Rows are points. Each copy is the shape, with its points in the same order, turned, moved and blurred by noise. Say if it was mirrored as well.

Shape (8 x 3):
[[-4.0  5.3  1.7]
 [-7.9  0.0  3.4]
 [ 6.2  4.6  0.8]
 [ 1.2 -2.5 -0.6]
 [ 4.8  2.6 -1.3]
 [ 7.3  0.0 -4.4]
 [ 0.1  2.9 -0.3]
 [-2.4 -0.7 -3.0]]
Copy 1 (8 x 3):
[[-2.5  6.4 -0.8]
 [-9.6  3.7  1.8]
 [ 6.1  2.9  2.1]
 [ 0.2 -2.8  0.8]
 [ 4.4  0.8 -0.7]
 [ 6.3 -3.9 -3.3]
 [ 0.2  2.2 -0.4]
 [-2.8 -0.7 -2.6]]
Copy 1 is: only turned
Copy 2:
[[ 1.3 -5.3  4.0]
 [-5.4 -6.0  4.9]
 [ 5.5  3.1  0.2]
 [-2.9  1.1 -2.0]
 [ 3.5  2.0 -2.2]
 [ 2.7  3.7 -6.4]
 [ 1.2 -1.9  0.3]
 [-2.4 -3.7 -2.6]]
Copy 2 is: mirrored

Shape (8 x 4):
[[-0.3 -0.1  2.2  7.1]
 [-1.8 -4.1  2.3  4.6]
 [-1.2 -1.7  2.4  5.4]
 [-0.9 -3.1  3.3 -0.4]
 [-1.3 -3.5  2.3  4.0]
 [-3.6  2.7 -2.1 -4.0]
 [ 0.4 -1.7 -3.9 -2.6]
 [-6.6 -2.8 -6.3 -7.4]]
Copy 1 (8 x 4):
[[ 4.8  1.8  4.9  5.2]
 [ 5.0 -2.5  4.0  4.2]
 [ 4.3 -1.2  3.8  4.2]
 [ 2.6 -3.2  3.0 -1.2]
 [ 4.7 -2.5  3.2  3.4]
 [-3.0  0.3 -3.5 -0.3]
 [ 3.9 -1.0 -4.9 -0.2]
 [-2.9 -5.8 -8.3 -1.0]]
Copy 1 is: only turned
Copy 2:
[[ 0.5 -1.4 -3.8  6.9]
 [-1.4 -4.1 -0.7  3.8]
 [-0.5 -1.8 -1.9  5.3]
 [-2.0 -2.2 -1.0 -0.6]
 [-0.8 -2.9 -1.1  4.1]
 [-1.9  5.3  3.8 -1.3]
 [ 2.6  0.4  4.3 -1.5]
 [-3.4  2.3 11.0 -4.1]]
Copy 2 is: mirrored

Shape, 7 rows:
[[ 3.9 -1.0  5.0  3.2]
 [-0.5 -4.9 -3.6 -2.8]
 [-6.4  2.5  3.0  2.7]
 [ 3.3 -3.6 -0.7  3.0]
 [-1.0  0.4 -0.7 -3.7]
 [ 0.4 -3.1  3.2  2.6]
 [ 4.1  5.1  4.7  3.0]]
Copy 1, 7 rows:
[[ 2.7  3.1  4.6  6.3]
 [ 5.2  0.1 -3.1 -2.0]
 [-5.5 -2.1 -0.7  4.9]
 [ 4.4  5.0 -0.5  3.1]
 [ 0.7 -1.1  1.2 -2.1]
 [ 2.9  1.0  0.6  5.7]
 [-2.7  4.6  7.3  4.3]]
Copy 1 is: only turned
Copy 2, 7 rows:
[[ 6.1 -1.9  2.3 -3.7]
 [-4.9 -3.6 -2.3 -4.5]
 [ 4.1  0.6 -6.4  2.2]
 [ 1.2 -5.9  1.6 -2.6]
 [-3.2  1.6 -1.3 -1.8]
 [ 3.6 -3.5 -1.3 -3.4]
 [ 5.7  1.1  4.4  1.6]]
Copy 2 is: mirrored
Copy 3, 7 rows:
[[-4.6 -3.5  2.6  5.4]
 [-7.0 -1.9  0.5 -6.1]
 [ 0.2  3.3  6.9  1.0]
 [-4.7 -5.9  1.3 -0.8]
 [-5.2  2.2 -0.3 -2.0]
 [-5.1 -2.6  4.5  2.0]
 [ 0.1 -2.0 -0.5  7.3]]
Copy 3 is: mirrored

Shape:
[[ 0.4 -5.2 -6.1 -2.3 -5.1 -1.4]
 [ 1.1 -2.4  2.9 -0.8  4.6 -6.3]
 [ 0.4  1.7  2.2  2.7 -2.1  3.6]
 [-0.3  3.5  0.0  0.7  0.5  2.1]
 [ 3.7 -0.5 -0.5 -2.2 -3.5  5.6]
 [ 0.3 -4.6 -1.8 -1.9 -9.4  0.6]
 [ 5.6  6.4  0.8  2.2 -2.2  0.9]
 [-1.0 -0.9  0.1 -0.2  3.4 -5.4]
 [-5.4  0.3  3.8 -6.1  4.5 -6.4]]
Copy 1 (9 x 6):
[[ -0.3  -8.4  -1.7  -5.9   0.7   1.9]
 [ -7.6   2.9  -3.6  -4.9   2.2  -2.7]
 [  1.5   2.2  -0.8   1.4   0.1   3.5]
 [  0.3   2.4   2.4  -0.3  -0.2   0.6]
 [  4.5   0.4  -0.8  -4.1  -2.6   4.8]
 [  1.7  -7.7  -4.7  -2.5  -2.2   3.9]
 [  6.0   4.2  -0.7  -0.7   1.0  -1.9]
 [ -6.3   0.8  -1.1  -3.6   2.3  -3.0]
 [-10.8   1.2   0.0  -2.3  -4.3  -5.0]]
Copy 1 is: mirrored
Copy 2 (9 x 6):
[[ 1.1  5.2 -5.8 -7.9 -1.5 -1.5]
 [-2.3  0.1  1.6  0.5  5.7 -3.4]
 [ 1.7  0.5  0.4  1.0 -5.9  2.1]
 [-0.4  2.9  2.2  0.1 -3.4  3.1]
 [ 2.8  2.9  1.5 -3.8 -7.5 -1.4]
 [ 4.9  0.7 -6.0 -7.8 -4.0 -0.5]
 [ 5.9  5.1  3.4  2.5 -3.3  2.6]
 [-2.8  2.2  0.1 -0.4  4.4 -0.3]
 [-5.2 -2.4  4.2 -4.3  6.8  2.3]]
Copy 2 is: mirrored
Copy 3 (9 x 6):
[[ 4.8 -0.9 -2.1 -1.1 -8.0 -3.2]
 [ 0.1 -1.7 -3.7  0.5  5.6 -6.2]
 [-1.1 -1.7  4.5 -0.1  0.1  2.6]
 [-2.7  0.2  1.6 -2.1  0.6  1.2]
 [ 1.6 -5.2  3.6 -3.9 -3.8  1.9]
 [ 7.9 -1.7  0.7  0.5 -6.4  1.5]
 [ 0.4  1.7  7.1 -5.3  2.1  0.6]
 [-1.2  0.7 -3.1  0.2  2.4 -4.6]
 [-0.4 -0.5 -9.9 -0.8  5.8 -0.4]]
Copy 3 is: mirrored
